Each row of a before or after table is a point. One or more steps were done to the points. Then noise was added and the rows were shuffled. The steps act on how far a point lies along the listed directions, d1 being the first. Write out the steps. A step turns or swaps two directions, mirrors them in a line or flattens them onto one, adds a multiple of one to another, or multiplies one. Angles are multiples of 10 degrees, from the lower direction toward the higher: turns from -170 to 170, lines from 10 to 170 but not 90. Use the fewest steps. Two steps may share a direction if one is a turn and the other turns, adds or multiplies; they go together, in the order done. Otherwise the lowest direction goes first.

Directions:
(1): [44  5]
(2): [-5 44]
Before:
[[-49 -48]
 [ 22   7]
 [ 34   5]
 [ 49 -15]
 [ 15  48]
 [-24 -36]
 [ 43 -13]
 [-41 -12]
 [ -5 -51]
 [ 25  -2]
 [  1 -27]
 [ 50  -3]]
After, 12 rows:
[[ 32  39]
 [-36  37]
 [-30  16]
 [-30  32]
 [ 34  17]
 [ 66  15]
 [-42  30]
 [-25   7]
 [ 13  25]
 [ 44  -7]
 [-37 -37]
 [-21  14]]
Steps: turn d1 and d2 by 150 degrees

Directions:
(1): [ 27  10 -60  -1 -22 -33]
(2): [  8 -72 -17  10  12   6]
(3): [ -9   1   9   9  49 -57]
(4): [-11 -22  32  -4 -52 -39]
Before (13 x 6):
[[ -2  19   0   9   2 -29]
 [-30 -31  58  -9  10  23]
 [  6 -12 -14 -23   2 -24]
 [-13  76  26   4  -4 -16]
 [  8   0 -21   7 -14 -14]
 [ -3 -16 -23  -7 -11 -27]
 [  2  22 -14 -10   8 -18]
 [ -9 -10 -10  -4 -21 -42]
 [-25 -12  83  -1 -86 -82]
 [  1  38  -6  -4 -39  23]
 [  1  66 -12   4  -2 -35]
 [ 10  -6 -19   8   3 -39]
 [  6  -5  -2  20   7   3]]
After, 13 rows:
[[ -4  37   4  -5 -41  18]
 [ 10 -13 -11   7 -47  66]
 [  5 -18 -14 -11 -21   1]
 [  7   1  -3  19   5  -8]
 [ -3  -5   4   5 -21 -20]
 [ -1 -21   3 -23  -4 -20]
 [-21 -32  24  -5 -18 -15]
 [-42 -50 120   6 -19  51]
 [-19   8  19  -5  62  39]
 [  1 -25   0   9 -20   9]
 [-17 -20   9  -7 -11 -28]
 [ 11 -29 -18   5 -61  27]
 [  3 -34   4   7 -16 -25]]
Steps: turn d1 and d4 by 60 degrees; swap d2 and d3

Directions:
(1): [-32  10  27 -29  -6 -14  24 -48  55]
(2): [ 13 -35 -17  -8 -21 -33 -36 -58 -29]
(3): [-23   4  32  16  46  28  16 -38 -49]
(4): [ 29  12  -1 -82  21   2   9   8 -22]
(5): [-33  35 -64  -7  25  20 -32 -15  10]
Before (10 x 9):
[[-24   0 -22  -2 -31 -30 -12 -45  31]
 [ -8  15  -6  24 -18 -10   0  16  53]
 [-19  -4 -64  33  -2 -10 -37 -42  -1]
 [ 11 -10 -11  37 -35 -14 -13  19  32]
 [ -3  -4  -1  -4 -19   1  12  46  18]
 [-24   0  17  57 -27  13  -1  18  -5]
 [-27  10   4  68   7  25  23  50   4]
 [ -9   1  16  50   2  21   1  14 -15]
 [ -4  11 -18 -22 -15   1  -4   2  56]
 [  0  15 -33 -37 -34 -23  -9 -11  71]]
After, 10 rows:
[[   0    2   28   53   -6   14   19   35   18]
 [  -2  -23   23   54  -54   -9   -7   19   -5]
 [ -37   43  -28  -19   19   30    1   -4   60]
 [   7  -13   18    0  -24   -4   23   52   14]
 [   7  -25  -37   51  -49  -26  -22   38   15]
 [  19  -27    2   43  -35  -14  -20   10  -11]
 [ -86   66 -119   40   71   55  -49  -47   -1]
 [ -19   27   -7   25   -5    3    5   14   57]
 [ -59   73  -25  -24   40   42   21  -10   69]
 [ -71   47  -15    9   30   21   12  -46   31]]
Steps: multiply d1 by 1.3; swap d2 and d3; multiply d5 by 3

Directions:
(1): [ 51 -46   8 -23   7  -6  12  53  27 -22  13 -43 -42  20]
(2): [ 16  17  18 -34  26   6 -14   4  16 -15  37  20  -8 -92]
Before (14 x 14):
[[ -8 -12 -29  12 -16  -3  22 -11  -4   1 -13 -27  -4  49]
 [  9   4   4 -21  10  11  17  12  14 -18  20   0 -19 -30]
 [ -8  13  -4 -16 -10  14 -11  16  -1  -8  -2  -5  -9  -3]
 [ -6  21  13 -25  21   5   1  -3  -7  -7  31  47   9 -71]
 [-12  51  11 -20  15  10 -19   6  -7   1  18  45  12 -91]
 [ 18  -4   1 -17  26  14 -23  29  42 -16  26 -13 -16 -41]
 [-11 -14   0  48 -13 -14   2 -34 -17  15 -53  13  20  55]
 [ 54 -44  11 -15  -6   1  14  49   8 -19  -9 -60 -26  86]
 [-31  14  -4  22 -16 -11  15 -29 -28  13 -22   0  18  23]
 [  4  27  -7  -5  -8  -8   2 -10  15 -13  22  42   4 -55]
 [ 27  -3  38 -35  31   3   8  20  43 -24  42 -14 -50 -54]
 [-59  48 -37  45 -24   6 -11 -48 -29  32 -30   9  29  47]
 [-10 -57  -4  30 -43 -11  42  16 -14   8 -58 -49  -9 118]
 [-40   8 -28  52 -35  -8 -12 -33 -30  31 -18 -18  22  72]]
After (14 x 14):
[[-25   9 -32  19 -16  -2  16 -31 -14   6 -14 -10  11  35]
 [-56  36 -24  45 -23  -3 -25 -58 -35  34  -5  14  35  16]
 [ 35 -30  32 -25  20  -4  21  36  45 -25  26 -41 -63   6]
 [ 25  -5  22 -40  28   1   7  27   8 -20  39  22 -15 -61]
 [ -8  11  -6 -14 -11  16 -11  18  -1  -7  -3  -5 -11   3]
 [-26  11   3  44  -5  -8  -7 -54 -21  17 -45  38  33  11]
 [-60  71 -26  29  -6  12 -23 -57 -22  27  -6  33  34 -23]
 [ 26  10   0 -16  -2 -10   6  11  29 -23  30  26 -15 -52]
 [ 26  22  21 -39  22   6 -13  42  14 -14  33  17 -16 -88]
 [ 27 -22  -5 -12  18  12 -15  43  43 -16  15 -31 -24  -2]
 [ 14 -25  -6  15 -23   2  14  12 -18   1 -34 -41   6 119]
 [-59 -14 -13  51 -50  -7  30 -35 -41  29 -67  -7  31  98]
 [-33  28  -1  13  -9  -7   9 -36 -25  11 -12  14  21 -13]
 [ 13  -9   3 -20   5  10  22  22  13 -18  14 -12 -26  -6]]
Steps: turn d1 and d2 by -40 degrees

Directions:
(1): [-25 -61 -32 -30  27  -4 -21  -2 -18 -35  -6   8 -13 -31 -23  41 -37  65
  -9   2  33  30  32  50]
(2): [ 38 -40 -41  14  64 -59  15 -11  -5   8   4  10  -6  17  53 -16  32  -8
  33 -19 -45 -20  39  26]
(3): [ 11 -45  35 -38 -36  -4  24 -41  26 -69 -17  -2 -18  47 -34   7  30  13
   1 -21 -11 -39  30 -41]
(4): [-45 -61 -29  12 -13 -21  41 -29 -23   3 -21  39   0 -20 -24 -43  22 -50
   7  13  18  52 -39 -27]
(5): [ 31  21 -33  21 -13  41   6  16  49  10 -31  35 -19  20 -42  24  -9 -33
  54  -3  -4  53  62   7]
(6): [-31  35  16 -20  -6 -30  58  35  36 -31   5   1  -5 -50  37 -32  -9  22
 -30   9 -33  44  53 -24]
Before, 12 rows:
[[-17 -41  12 -34 -16  13 -10 -21 -22 -18  -8  23   3  -7 -38  24  -7  19
   -8  -4  28   7 -24   2]
 [  1 -44  -8 -19  24 -32  10 -24 -21 -28   7   6   5  -1  13  -8  21  27
  -14  -9  -5 -24  -8  20]
 [-28  19  -7  37 -14  33 -38   9 -33  55   9 -16  13  -1 -14  -3 -15 -26
   -8  17  42  -7 -87 -12]
 [ -7  30  -6  23 -19   6 -12  10 -16  50   2  -8   6  -5  -4  -8 -15 -33
   15  29  20  11 -44  -1]
 [ 17  44 -20  36   9  17 -12  25  15  44  -5  18   6  16  16 -14   1 -33
   27   7 -16  12   8   1]
 [-15   1  -9  12  12   5  19  15 -11  17   6  26  10 -37  13 -11  -6 -24
   -6  17 -12  25 -14 -21]
 [ -2  -7  -1  -5  24 -26  14   6  16 -11  -7  -1 -10   2  17   3   2   8
    5  -6 -33  -1  20  22]
 [ -7  41  24  -2 -27  10  15  26  17   3   3   6  -3 -18  -1   6 -20 -16
   -7   6  -4  29  10  -7]
 [ 18 -10 -30  11 -12  42 -22   8  15   9 -14  27 -14  15 -43  30 -21 -19
   28  -2  15  36  27  28]
 [ -3   8 -15   8  33 -12 -14  19  -8  30  25 -10   6 -20  36 -19   6   6
  -12  17  -1 -10 -17  19]
 [ 12  11 -10  15  18  17 -19   4  -2  11  -5   1   2   6 -15  16 -10   6
   25 -10  18  17 -14  17]
 [-16 -20 -11 -15   7  42 -11   1 -31   1   9  -2   7 -17 -35  27 -45   6
   -2   1  45  25 -27  22]]
After, 12 rows:
[[ -32  -21    2  -30   -6   23   24    5   -9  -31    9   -1   -2  -28
   -32   12  -39   14  -15    0   28   38   -1    0]
 [ -19    6   -1    3   46  -31  -24   16  -37   33   43  -30   17  -32
    61  -30    3   23  -39   20    3  -37  -51   23]
 [  50   19  -64   31  -32   88    2   31   88    8  -53   71  -42   32
   -90   53  -31  -56   89   -3    2  107  116   30]
 [   2    7   -8    0   34  -23   10   18   14    2   -4   -2   -6  -12
    30    3   -9    6    2   -2  -38   10   25   33]
 [  12   38   19    2  -39   28   11   20   37   -2  -12   18  -12    7
   -29   20  -15  -31   18   -3   -5   35   33   -8]
 [  22   24  -16   21   14   34  -12   13   20    6  -16   11   -4    9
   -27   23  -15    0   41  -13   12   38   16   14]
 [ -37  -20   12   23  -19   20  -42  -23  -56   39   10  -28   16   14
   -20   -7    5  -19  -26   10   49  -48 -120  -23]
 [ -37  -52   31  -52  -26  -11   17  -22  -18  -48   -6   21    3  -22
   -26    7    2   33  -30   -4   20   10  -17  -20]
 [ -35  -42   11  -33   38  -70   17  -21  -55  -26   36  -20   24  -38
    60  -33   22   50  -61    2   -9  -40  -50   16]
 [  51   52  -51   61    8   60  -34   27   36   66  -24   43   -5   47
   -25   18   -2  -64   76    0   -8   37   36   21]
 [ -22  -11  -16   15    5    8   21    5  -20   22    1   32    9  -33
     1  -17   -5  -35   -1   18   -7   29  -25  -25]
 [   0   10   -8   26  -23   13  -24   -9  -23   45   -5   -4    5   17
   -18    0   -3  -44   28   25   27    2  -53   -6]]
Steps: add 1 times d1 to d6; add -0.7 times d2 to d3; multiply d4 by 1.6; multiply d5 by 3
